Each point is reached from the start by the listed moves, each made 0, 1 or 2 times, or once backwards (-1), plus a little noise. Is the number of moves made odd or even? Then give how often each move was made.
(in the rows, 128 means zero)

Moves:
(1): [163 119]
(2): [146 163]
Start: [128 116]
Points:
[ 89 119] => odd (-1, 0)
[80 85] => even (-1, -1)
[111  79] => odd (0, -1)
[164 105] => odd (1, 0)

Moves:
(1): [121 126 164 143 127 135]
(2): [130 137 150 130 161 140]
(3): [127 138 144 107 138  94]
(4): [115 100 128 138 134 146]
(5): [155 103 107 140 125 129]
(6): [148 129 150  88 145 151]
Start: [137 145 134 114 104 140]
Points:
[103 148 154 136  63 168] => even (1, -1, -1, 0, -1, 0)
[142 111  69 163  52 105] => odd (0, -1, 0, 0, 1, -1)
[168  55 106 159  68 155] => odd (1, -1, 0, 1, 2, 0)
[114 169 177 151  58  67] => even (2, -1, 1, -1, 0, -1)
[124 207 177  95 134 132] => odd (0, 1, 0, -1, -1, 0)

Moves:
(1): [122 129 135 135 136 105 129 136 111 121 128]
(2): [114 131 137 124 122 131 125 135 124 128 150]
(3): [130 114 138 117 134 121 132 131 119 124 123]
(4): [119 115 154 134 134 129  95 139 144 123 112]
(5): [134 121 145 143 130 137 121 118 114 160 128]
(6): [138 127 121 124 114 114 122 138 146 128 132]
(7): [105 105 129 136 139 121 150 126 137 144 135]
(8): [141 123 115 120 145 146 127 165 116 133 130]
(9): [119 117 110 113 165 119 122 123 151 136 142]
Start: [136 130 113 134 131 130 137 141 113 105 125]
Points:
[ 68  84 158 161 174 153 125 249 102  96 121] => even (1, 1, -1, 2, -1, -1, 2, 2, -1)
[157  41 114 124 235 150 147 189  81 197 119] => odd (0, -1, 2, 0, 2, 0, 1, 2, 1)
[124 100 145 121 194 154 111 235  60 101 125] => odd (1, 1, 1, 1, 0, -1, 0, 2, 0)
[144  77  72 157 189  95 207 213  64 168 140] => even (2, -1, 0, -1, 1, 1, 2, 2, 0)

Moves:
(1): [126 143 124 132 121 136 134 121 141 124 123 132 144]
(2): [112 143 139 129 125 130 135 131 132 122 126 114 132]
(3): [130 118 146 133 132 130 130 123 129 126 119 119 124]
(4): [133 138 131 135 131 132 120 127 128 125 135 120 133]
(5): [147 142 129 109 139 120 119 125 115 108 117 131 122]
(6): [131 144 125 140 131 143 124 134 132 132 127 151 127]
(7): [143 140 120 125 147 139 133 135 134 138 125 118 125]
(8): [122 137 125 133 132 118 120 131 135 133 125 136 137]
(9): [136 123 125 132 140 132 131 122 126 114 139 132 137]
(10): [124 125 137 119 127 138 125 124 140 145 139 136 136]
(11): [138 129 130 132 121 119 133 122 109 141 128 127 132]
(12): [133 133 119 130 131 117 127 113 131 126 130 139 115]
Start: [117 139 120 131 124 126 116 137 140 128 143 138 136]
Points:
[249 190 102 124 200 105 103 102  73  99 125 115 114] => odd (0, -1, 1, 2, 2, 0, 2, 0, 1, -1, 2, 1)
[147 172 119  77 118 162 132 126 148 153 155 121 191] => odd (2, 0, -1, 0, 1, -1, 1, -1, 0, 2, 1, -1)
[152 192 127 173 115 149 148 128 135 164  80 158 139] => even (2, 0, 2, -1, 0, 2, 1, 0, -1, -1, 2, 0)
[146 145 132 106 134 130 118  69 178 137 122 188 136] => odd (2, -1, 2, -1, 1, 0, 0, 0, 0, 2, 0, 2)
[165 144 103 139 167 117  94 141 108  74 145 144 163] => even (0, -1, 0, 1, 1, 0, 0, 1, 2, -1, 0, -1)
[106 133 152 155 149 188 140 156 171 117 159  79 151] => odd (0, 1, 1, 1, -1, 0, 1, -1, 1, 0, -1, -1)

Moves:
(1): [141 121 147 118 136 123 120  97 130 126 129 123 125 117 135 127 110 130
 129 134 118]
(2): [122 136 148 130 126 131 146 130 119 124 109 124 120 117 152 133 141 137
 126 126 126]
(3): [132 123 127 127 136 130 118 141 120  98 129 140 123 143 114 138 123 121
 125 118 129]
(4): [142 118 123 132 131 145 128 120 136 126 136 120 136 134 129 116 124 126
 122 110 134]
(5): [120 143 142 136 132 140 127 133 139 142 117 125 143 130 114 135 122 110
 131 128 125]
(6): [120 126 131 130 124 117 135 118 119 121 120 133 143 127 121 119 114 137
 130 131 132]
(7): [125 116 138 114 110 135 125 124 105 143 129 122 117 147 126 120 108 124
 124 125 104]
(8): [129 150 141 129 112 128 137 126 156 127 132 137 118 128 131 139 128 125
 114 133 132]
(9): [125 108 127 115 133 122 135 134 137 132 139 134 137 120 145 149 133 126
 113 119 112]
(10): [151 146 140 124 116 134 139 151 117 136 133 115 133 128 110 129 127 145
 112 119 117]
(11): [118 123 115 118 124 150 137 134 127 134 139 137 119 133 113 115 113 134
 100 138 128]
(12): [129 137 126 125 133 129 122 112 141 121 123 119 126 125 120 130 140 115
 127 124 116]
(13): [137 132 114 124 125 137 132 131 138 119 130 125 133 122 131 128 111 130
 130 127 115]
(14): [138 132 106 123 133 131 141 113 128 123 143 136 131 157 118 119 146 143
 137 125 124]
(15): [120 113 144 121 127 116 116 141 119 140 119 145 117 120 141 112 145 129
 127 135 119]
(16): [132 119 117 139 123 127 120 121 142 145 111 124 135 124 122 146 127 121
 119 136 142]
(17): [141 132 122 128 142 125 146 134 111 145 122 135 113 137 134 115 126 131
 124 116 118]
(18): [126 125 136 126 140 112 137 133 135 132 128 129 138 131 157 121 127 137
 117 141 134]
Start: [132 124 128 118 124 126 123 124 138 135 132 123 126 110 128 141 128 129
 129 125 110]
Points:
[141  48  75 152 102 146  42 146 188 100 118 167 101 124  90 174 120  62
  97  91 168] => even (-1, -1, 2, 2, -1, 0, 0, 1, 0, -1, 0, 0, 0, -1, 1, 2, 0, -1)
[166 161 108  72 136 185 142 141 223  79 209 155 119 210 109 123  68 103
  60 111  55] => odd (0, -1, 2, 1, 1, -1, 1, 2, 0, 0, 1, 1, 2, 1, 0, -1, 0, 2)
[182  77 211  92 146  73 166  49 145 160 160 113 198 120 240  98 166 223
 115 131 108] => even (2, 1, -1, 2, 0, 1, 0, 0, 1, 1, -1, -1, -1, 2, 1, 0, -1, 2)
[ 56 126 176  89  93 141 176 165 123 112 104 152 137 139 184 104  12 122
  77 149  65] => odd (-1, 1, 1, 0, 1, 2, 2, 1, 0, -1, 1, 0, 2, -1, 0, -1, 0, 2)
[102 106  90 108 100 180  90 163 118 151 118 211  54 176  26 126  37  84
  91 158 101] => odd (0, -1, 2, -1, 1, 0, 1, 1, -1, -1, 2, -1, 1, 0, 1, 1, 1, -1)
[133 121 111 123 143 137 135 147 136  98 147 239  97 210  72  66 136 100
 127  55  97] => odd (-1, -1, 2, 2, 1, 2, 0, 2, 0, -1, 0, 0, 0, 1, 2, -1, 2, -1)
[129 157  85  59 128 155 212 151 157 183 217 134 182 178  57 104 172 181
  30 110  45] => even (-1, -1, -1, 0, 1, 1, 0, 0, 2, 2, 2, 2, -1, 2, 0, -1, 0, 1)
[181 206 137 201 133 161 140  75 249 130  86 129 164 170  84 182 199  99
 137 101 197] => even (0, 1, 1, 2, 2, 0, -1, 2, -1, 0, -1, 0, -1, 2, 0, 2, 0, 0)
[143  87 118 115 215  12 129  17 127  34 122 141 185 114 195 139 105 181
 186 167 147] => odd (2, 0, 1, -1, -1, 2, -1, -1, 0, -1, -1, 0, 0, 1, -1, 0, 0, 2)

Moves:
(1): [139 109 122 135 137 119 137 128 143 138 113 119 125 135 119 122 120 120
 125 132 127 146 136 122]
(2): [ 96 123 120 114 131 144 135 131 134 123 128 130 127 137 127 127 122 115
 119 133 127 117 129 131]
(3): [120 124 120 125 123 136 142 129 120 130 128 119 122 135 140 147 133 134
 129 134 129 121 126 139]
(4): [117 141 132 115 123 116 121 111 130 117 128 120 111 106 117 142 145 119
 117 125 121 131 126 130]
(5): [128 135 127 130 130 136 131 134 120 114 124 119 118 136 121 122 122 124
 127 126 130 122 124 126]
(6): [136 124 120 145 128 128 118 125 130 122 128 124 131 119 135 134 128 121
 131 130 123 129 125 119]
(7): [135 118 127 135 135 110 123 130 122 124 125 119 133 130 135 123 133 129
 124 136 130 133 130 127]
(8): [126 143 116 119 121 128 138 135 126 143 131 124 131 129 133 126 141 125
 117 131 128 130 126 114]
(9): [117 128 138 119 132 130 131 129 119 126 149 143 133 132 126 145 135 140
 111 119 123 112 141 114]
(10): [132 134 128 129 121 129 126 139 131 111 125 122 130 130 138 130 136 137
 121 127 133 133 136 129]
(11): [121 125 110 135 126 132 132 137 121 126 128 134 126 128 132 126 128 138
 123 120 132 130 130 134]
(12): [146 116 128 118 131 127 121 114 128 130 120 134 140 127 124 128 123 128
 122 126 124 129 116 128]
(13): [111 153 114 117 131 135 128 128 115 123 139 135 124 122 144 153 131 142
 137 138 114 138 140 138]
(14): [132 115 146 124 126 138 114 140 117 130 120 122 125 119 121 134 127 133
 132 127 121 141 121 130]
(15): [133 139 112 136 131 116 137 150 126 119 121 135 124 122 134 146 120 134
 134 130 126 116 128 142]
(16): [120 126 121 125 124 126 134 113 128 130 119 132 130 121 120 125 131 144
 133 134 123 121 128 123]
(17): [142 135 116 128 143 131 110 138 124 128 136 130 121 117 140 131 137 134
 133 125 133 122 134 130]
(18): [135 128 131 126 137 127 127 125 116 123 136 139 131 105 132 135 128 124
 118 140 124 128 132 132]
(19): [121 135 142 120 129 132 135 124 130 124 120 137 125 128 122 132 144 112
 126 119 122 128 128 131]
(20): [127 131 131 124 116 132 137 133 121 137 120 119 138 137 127 113 111 126
 136 120 131 126 136 129]
(21): [137 125 134 127 141 131 127 120 144 129 138 116 138 120 127 134 135 128
 127 122 117 131 125 131]
(22): [112 140 129 138 132 128 124 138 126 140 104 115 129 143 124 132 123 144
 118 132 133 112 137 138]
(23): [136 125 111 144 128 129 121 136 120 133 129 123 145 130 121 125 132 126
 138 141 130 128 141 127]
(24): [126 131 130 128 134 126 127 130 124 126 129 135 135 123 130 139 126 134
 133 132 135 138 128 118]
Start: [110 124 118 103 121 109 125 119 124 120 121 140 134 114 126 136 122 126
 126 135 118 141 131 123]
Points:
[ 42 208 138  97 123 123 155 197  81  50  48 155  75 100 116 213 151 205
 113 118  89 208 160 159] => even (1, -1, -1, 0, 2, -1, 0, 0, 0, 2, 2, -1, 2, 2, 1, 1, -1, 0, 2, -1, 0, 1, -1, 1)
[114  94 163 150 156 137 157 160 120  94  96 132 148  54 103 249 199 162
  38 114  84 178 163  67] => odd (2, -1, 1, 0, 1, 2, -1, 1, 2, 2, 2, -1, -1, 2, 0, 1, -1, 2, 2, -1, 2, 1, 0, 2)
[ 48 197  94  83 102 180 183 165  99 109 125  94 170 215 172 191  94 207
 158 134 119  91 217 174] => even (0, 0, 2, -1, 1, -1, -1, -1, 1, 2, -1, 0, 2, -1, 0, 0, 0, -1, 0, 2, 1, 1, 1, 0)
[ 38 119 165 144 134  98 122 139 136 101  58  39 154 144 103 207 157 101
 111 132  65  87 167 167] => even (0, 1, 1, 1, 0, 2, 2, -1, 1, 0, -1, -1, 0, 1, 1, 0, -1, -1, 2, 1, 2, 2, 1, -1)
[ 40  98  72 130 162  84 142 112  65 152  68 143 151 149  99 181 193 180
  59 197  96 111 232 116] => even (2, 0, 1, 0, 0, 0, 2, 0, 2, 0, 1, 0, 1, 0, -1, 2, 0, 1, 2, -1, -1, 2, 2, -1)
[184 165 167  51 129  82  64  48 106  68 152 163 178  19 153 182 162 135
 135  93  66 163 118  74] => even (-1, -1, -1, 1, 0, 2, 1, 0, 1, 1, -1, 2, 1, 0, 0, 1, 1, 0, 1, 2, 1, -1, -1, 1)
[140  98 125  61 145 123  94 182  98  97  27  59 110 125 160 211 111 128
 115 133  94 155 175 209] => odd (2, 1, 2, 1, 0, 0, 1, -1, 0, 2, -1, 2, 1, 2, 1, -1, 2, 0, 1, 2, 0, 1, 0, -1)
[ 94 194 105  83 122 101 145 133  62 100 114 185 106 128 123 137  81 210
 184  90 158  60 144 112] => odd (-1, -1, 0, 0, 2, -1, 0, -1, 1, -1, 0, 0, 0, -1, 1, 2, 2, -1, 0, 2, -1, 0, -1, 2)
